Each row is a point. The window is the flat piece filled in between its corners: a triangle in 3 columns, a solid with four corners in 4, and so on. A path goes straight from each point to the next, and from the last back to the first. After which points does the path pass through the window?

Window, 3 rows:
[[-1.5  0.5 -1.1]
 [ 2.8 -6.9 -2.1]
 [ 0.5  5.6  0.1]]
Path:
(1): [ 1.0  4.5 -4.6]
(2): [-0.3  2.8 -2.2]
(3): [-0.8  1.5  2.6]
(4): [ 1.7 -8.1 -0.9]
(5): [ 2.7 -5.6 -5.2]
(6): [ 0.4 -0.5 -6.0]
(7): [-1.6 -0.1  1.6]
(8): [0.3 2.0 3.3]
(9): [ 1.4  2.8 -2.8]
(10): [ 0.6 -0.3 -4.6]
(11): [ 2.2 -0.2  2.3]
(12): [-0.6  5.8  1.9]
Through the window after points: 2, 6, 8, 10

Window, 4 rows:
[[ 0.7 -4.0 -3.7 -2.3]
 [-5.1  2.7 -2.7  1.4]
 [ 2.5  1.7 -0.1 -5.2]
 [-3.7 -3.0  2.3  5.2]]
Path:
(1): [ 2.7  0.5 -1.3  3.0]
(2): [-2.3 -0.5  1.7 -3.8]
(3): [-4.5 -2.2  2.8  1.6]
(4): [ 0.1 -1.6 -1.7  4.7]
(5): [-0.2  3.6 -1.2  4.3]
(6): [-7.4  1.1 -3.4 -1.5]
(7): [-5.2 -1.1  4.1  2.0]
(8): [-0.8 -0.6  0.9  4.0]
(9): [-1.6 -4.1 -3.1  3.8]
(10): [-6.9 -3.3 -0.9 -0.7]
(11): [-1.8 -0.8 -0.1 -7.4]
(12): [ 2.4  0.0 -1.6 -2.4]
Through the window after points: 1, 3, 5, 11

Window:
[[ 2.4  2.9  2.5  1.2  4.3 -1.7]
 [-2.8  1.9  6.3  4.0  2.0  5.7]
 [ 3.4 -7.7  1.5 -0.2 -1.8 -3.2]
 [-1.0 -2.7 -3.4  4.4  5.5 -1.2]
 [ 0.0 -8.2 -1.4 -3.5 -0.4 -0.1]
 [ 4.8  5.9  3.9  1.2 -4.4 -0.5]]
Path:
(1): [ 1.9 -3.0 -1.9  3.0  4.8  1.0]
(2): [ 2.7 -5.8 -1.5 -2.6  1.2  1.6]
(3): [-2.0 -6.0  0.3 -1.3 -1.4 -2.2]
(4): [-3.7  0.2  0.8  2.1  1.9 -2.4]
(5): [ 2.3 -0.8 -0.3  3.9  3.3  1.6]
(6): [ 2.5 -1.3  2.6  1.2 -0.4  2.9]
(7): [-1.4  0.5  4.4  2.8 -3.3 -1.4]
(8): [-3.5  1.1  5.7  1.4 -2.8 -2.2]
(9): [ 3.2 -1.6  0.7  1.4  0.2  4.2]
(10): [8.7 2.0 0.7 3.1 0.1 0.7]
(11): [ 0.7  2.0  2.9 -0.1 -2.9 -1.0]
(12): [-4.4 -0.2 -0.9  3.8  2.4 -6.3]
Through the window after points: 2, 4, 10, 12

Window (9 x 9):
[[-2.1  5.0 -0.4  4.3  2.0 -1.9  5.3 -1.3 -2.4]
 [ 2.2  7.4 -1.8 -7.0  1.7 -1.2 -1.2 -3.5 -2.9]
 [-1.5 -4.0  1.4 -2.8 -1.2 -6.3  4.5  2.9  1.7]
 [ 6.4 -2.7 -4.2  0.6  2.4  5.9 -1.3  2.6  2.4]
 [ 1.0 -4.9  1.0 -2.0 -4.0 -1.8  0.3 -0.3 -0.4]
 [ 1.4 -1.3  1.0  1.8  6.3 -5.5 -2.4 -4.8  4.2]
 [-1.8  2.5 -0.3 -5.7  6.0  8.7 -1.8  0.4 -3.7]
 [ 1.7  8.2  1.7  2.4  3.2  1.2 -9.2  1.7  4.3]
 [-0.5 -1.5 -5.3 -3.5 -1.5 -7.0 -6.3  0.3  2.5]]
Path:
(1): [-0.9 -0.5 -0.7 -2.5 -1.5 -1.9  2.2  0.2  3.7]
(2): [ 1.6 -3.1  1.0  1.1  1.9 -3.8  0.7  2.2 -4.3]
(3): [ 1.9 -1.7 -2.6 -0.2  1.8 -2.5 -4.2  2.2 -2.8]
(4): [ 1.2  1.0 -2.9 -5.0 -0.3  1.9  0.8 -1.6  7.3]
(5): [-0.1  0.7  2.3 -0.7  0.8 -0.8 -0.3 -5.2  6.5]
(6): [ 2.5  0.0 -1.3  2.1  5.8 -4.9 -5.3  1.7 -2.0]
(7): [ 2.4  1.3  1.1  0.1  4.2 -2.8 -1.9  1.7 -2.6]
(8): [-0.6  0.4 -0.8 -2.9  0.1  3.5  2.0 -4.9  6.5]
(9): [-0.5  2.6 -1.7 -6.3  0.1  0.2 -4.3 -3.7  4.6]
(10): [ 4.0  1.6 -1.1 -4.0  2.4 -0.9 -2.7  1.6 -2.6]
(11): [ 1.3 -2.3 -1.8 -0.8  3.1 -5.4 -0.6  0.3 -6.0]
(12): [-0.3 -1.1 -0.6 -3.3  1.6 -1.1  0.7 -0.9  2.6]
(13): [-1.7  1.4 -1.2 -0.2 -0.5 -2.3  2.6 -1.3  3.4]
(14): [-0.3  0.4  0.6  0.5  2.1 -3.0  2.3  1.0 -2.2]
(15): [ 3.5  2.4 -0.8 -1.4  4.0 -8.1 -3.8  1.0 -5.0]
(16): [ 0.7  1.5 -0.7 -2.4  0.1 -0.7 -0.1 -1.8  3.2]
Through the window after points: 1, 3, 5, 13

Window (11 x 11):
[[ 2.3  0.2 -1.1 -3.1 -1.1 -0.7  3.5 -1.5  2.5 -2.6 -2.7]
 [ 2.2  1.9  8.7  0.3  4.5  2.3 -2.0  1.2  0.0 -5.1 -0.5]
 [ 3.5 -0.3 -4.1 -2.4 -0.8  5.6  7.8  0.2 -1.7  6.5  4.3]
 [-1.2 -6.9  4.0  2.8  1.0 -4.1 -3.8 -4.6 -1.4  1.4  5.0]
 [-2.2  0.3 10.5  2.4 -4.0 -3.1 -4.0 -2.2  5.5 -3.0  1.6]
 [ 0.3  1.5  4.5  2.1 -2.3 -3.2  5.5 -0.5 -2.9  1.8  0.4]
 [ 3.7  3.2  2.1  4.7 -1.1  1.7 -1.5 -2.8  0.2  6.8 -3.3]
 [-3.1 -0.2 -4.9 -1.7 -1.7 -7.2  0.8 -0.8  1.6  1.4  6.0]
 [-0.3 -5.7  4.9  5.6  3.6 -2.3  3.4  7.0 -0.4 -3.4 -0.3]
 [-0.5  3.0 -5.1 -2.3  2.8 -3.6  6.1 -5.2  7.6 -0.9  1.9]
 [-2.8  1.9  2.4  2.4 -1.3  2.4 -0.3 -3.5  0.2 -2.8  0.5]]
Path:
(1): [ 4.2  0.9 -0.6  1.8 -0.3  0.9  5.1  0.1  0.1  0.9  1.8]
(2): [-1.3 -0.3 -1.1 -1.7  2.6  0.1  2.5 -2.4  0.0  3.2  0.9]
(3): [-3.1 -4.5  5.7 -0.2  0.8 -0.1  2.7  0.4  0.6  2.7 -1.7]
(4): [ 4.0  1.9  3.4  5.3  0.0  0.0  1.8 -0.2  0.1 -3.0  1.9]
(5): [ 4.8  2.8 -1.3  1.6 -2.4 -3.4  1.4 -2.6  0.7 -1.6  4.1]
(6): [-3.8 -1.0  1.1  0.1 -0.4 -0.9  3.1 -2.2  2.6  3.0 -0.7]
(7): [-2.2 -0.6 -1.2 -6.1  1.0 -0.2  5.3 -0.3  0.8  5.7  1.1]
(8): [ 2.1 -0.4 -1.4  3.3 -0.8 -1.1  0.9 -1.6 -0.4 -1.5  3.4]
Through the window after points: none

Window:
[[ -2.6  -3.7  -8.3   2.1  -4.0  -1.9   6.4  -3.9   5.8  -1.4  -1.5  -0.3
    0.9  -0.5]
 [  3.7  -0.8   4.6  -0.8   1.7  -0.3  -2.8  -1.2  -2.2   2.7   0.0  -5.0
    3.0   3.4]
 [  2.6   0.5  -4.4  -1.1   2.5  -4.0   4.4  -3.7   3.5   4.7  -2.6   0.8
    2.2  -7.2]
 [  0.5   3.3   5.5   1.6  -3.1  -1.7  -4.2  -1.3  -1.3   2.4   4.0  -0.9
    0.9   0.0]
 [  1.0  -3.6  -0.8  -2.5   1.0   1.8   4.1  -3.5   7.7   2.9  -3.0   1.4
   -1.1  -6.1]
 [ -3.3   4.4  -2.0   2.1   1.8   5.1  -0.2   1.0  -3.5  -3.9   3.2   2.0
    2.4   1.5]
 [  2.0   0.2   2.7   0.3  -2.6  -0.2   4.5  -0.3  -3.6  -0.4   0.3   2.5
    0.5   3.0]
 [ -3.9   3.7  -4.4   0.5  -2.1  -1.0   1.4  -1.6   1.8 -12.9   0.0   6.0
    3.8   4.8]
 [ -2.7   6.3   1.9   3.9   3.6  -0.8   0.3   0.2   0.1  -2.7   0.8   1.1
   -1.6   4.8]
 [  1.4  -2.3   3.7   2.3   0.9   0.4   2.2   3.0   2.5   4.7   0.6   2.3
    6.7   1.0]
 [  5.1   4.9   3.5   3.5  -0.5   1.5  -0.9   2.8   0.3   0.7  -1.1  -3.3
    0.9  -1.8]
 [  5.1   3.1   2.7   1.3   2.6  -0.1  -1.2   2.3  -0.3  -0.8   7.2  -0.8
   -0.3   2.2]
 [ -4.6  -3.1 -10.7  -1.4  -3.6  -1.8   2.2   1.5   3.6  -4.4  -4.3   7.8
    0.2   3.0]
 [  4.9  -2.1  -5.6   0.7  -2.3   0.4   3.0  -7.6   6.9   6.2  -3.8   2.9
    1.2  -1.5]]
Path:
(1): [-2.6  5.1 -4.4 -3.8  0.6  0.7  4.6  3.5  1.8  1.4  3.2 -3.1  0.6  3.7]
(2): [-5.3  1.3 -2.3 -4.8 -2.1  1.3  5.5 -1.5  3.9  1.5 -2.1  1.1  3.7  0.7]
(3): [ 4.9 -0.6 -3.6  7.2  0.7 -2.7 -3.5 -0.7  0.6 -6.8  0.2  5.7 -2.6  1.8]
(4): [ 0.4 -1.8  1.2  2.0  2.2 -0.8 -0.9 -1.4 -0.3  0.4  0.1 -0.5  2.3  1.3]
(5): [ 2.2  2.4  0.1 -0.9 -2.2  0.9  0.9 -0.7  0.5  0.8  0.5 -2.3  1.7  1.6]
(6): [ 1.2  2.8  0.1 -1.4 -2.1  0.3  3.1 -0.7  0.4 -0.8 -1.1  1.0  1.7  2.5]
(7): [-0.3 -0.8  0.1  3.6 -0.4 -0.9  1.4 -0.3 -0.7 -3.7  1.3  3.3  1.6  1.3]
(8): [ 3.6 -2.1  3.8  6.3 -0.8 -1.3 -2.9 -4.5 -0.6 -2.2 -1.8  3.6  2.9  0.3]
Through the window after points: 2, 4, 6

Window, 14 rows:
[[-1.6  2.8  4.6  3.0  2.8  3.1  0.1 -1.7 -5.5 -0.8  1.9 -4.5 -0.7 -0.8]
 [ 3.3 -0.6 -4.2 -5.4 -1.5  5.4 -1.3  5.4  2.1  0.3  0.3  3.1  1.2 -0.5]
 [ 0.5  2.3  0.5 -8.8  0.9 -2.2  8.9  0.7 -1.9  3.5  1.1  1.8  0.6 -1.7]
 [-2.3  0.0 -1.3 -6.6  3.6  2.6  5.8 -1.1 -2.2 -1.9  6.9  4.0  2.5 -1.4]
 [ 1.4  0.8 -5.0 -3.6 -4.2 -0.3  0.3 -2.1 -6.5 -7.1  0.8 -0.1 -2.4 10.1]
 [-5.2 -4.3 -3.8  5.2 -2.7  3.6  3.3  4.5 -3.0 -3.1 -2.3 -6.5 -1.4 -1.2]
 [-2.0  3.7  1.1  5.9  1.4 -1.4  3.4 -4.6  0.0  0.6 -4.9  2.1 -4.5  2.4]
 [ 2.9  2.1 -1.6 -4.6 -8.4 -0.1 -3.1  2.1 -3.8 -5.6 -4.1  4.9  0.9 -1.6]
 [ 0.3 -1.8 -2.1  1.4 -1.7 -1.6 -1.0  0.5 -1.9  0.7  3.4  1.9  0.0  1.0]
 [ 2.2 -2.8 -5.4  2.8 -1.9  0.0 -0.4 -1.7 -1.9 -3.7 -0.4 -3.9 -7.5 -2.5]
 [ 2.1 -0.2  2.8  0.5 -1.4  1.0  0.0 -6.3  2.9  1.4  5.5 -0.9  3.8  0.7]
 [ 2.5 -1.8  4.6 -4.7 -0.9 -3.5  2.8  0.6  3.0 -0.5 -2.4  3.6 -0.9  3.6]
 [-6.7 -0.5  2.4 -2.3 -0.4 -0.1  5.0  3.7  5.8  3.6  1.1 -1.4 -3.7  0.6]
 [-1.2  0.4  0.3  0.3  1.5 -1.8 -0.9  0.0  2.1 -2.0  4.0 -5.2  4.4 -0.7]]
Path:
(1): [ 3.3  2.1  2.2 -2.0 -0.6  1.7  5.8  3.0  1.2 -2.1  7.9  1.7 -0.1  2.3]
(2): [ 3.2  1.8 -0.4  1.0  3.1  1.7  5.7  4.0  2.1 -0.1  2.8  2.1  0.2  1.9]
(3): [-7.7 -5.5 -3.8 -3.9 -8.6 -1.4 -2.7 -4.1 -3.9 -3.0 -3.2 -5.3 -2.8 -1.9]
(4): [-2.6 -3.4  0.6 -2.9 -0.5  1.6  0.2 -0.3  2.4  3.0 -8.2  0.3  1.7  3.4]
(5): [ 1.0  1.1 -1.4 -0.4 -0.9  0.2  3.1  0.3 -2.1 -4.5  4.7 -1.3 -2.6 -1.1]
(6): [ 6.0  1.8 -0.5  0.9 -4.7  0.6  5.2  3.2  4.6 -4.0  1.3  0.5 -7.8  2.4]
(7): [-2.8 -0.8 -0.8 -2.0  0.4  1.4 -1.3 -0.4 -2.3 -0.7  0.6  0.5  3.1 -0.4]
(8): [-4.3 -4.3 -2.2 -8.6 -2.1 -3.8  1.8 -3.6 -2.5 -2.5 -3.7 -2.2  1.1  0.4]
(9): [ 1.7  0.8 -1.3 -0.1 -1.2  3.7  0.7  3.7 -0.7 -1.5  3.4  0.8  0.1 -0.2]
(10): [-0.9  5.4  2.0 -1.1 -1.3 -1.7  6.5  2.7 -1.1 -2.8  2.8 -1.0 -2.3 -0.2]
(11): [-2.0 -2.5 -0.6 -4.8  0.5  0.5  2.9 -0.2  1.8  4.5 -0.9  1.3 -0.3  0.1]
(12): [-2.4 -2.1 -2.8 -1.1  0.0 -0.1  0.4 -2.3 -2.0 -0.3 -0.8 -1.5 -0.5  0.9]
Through the window after points: 10
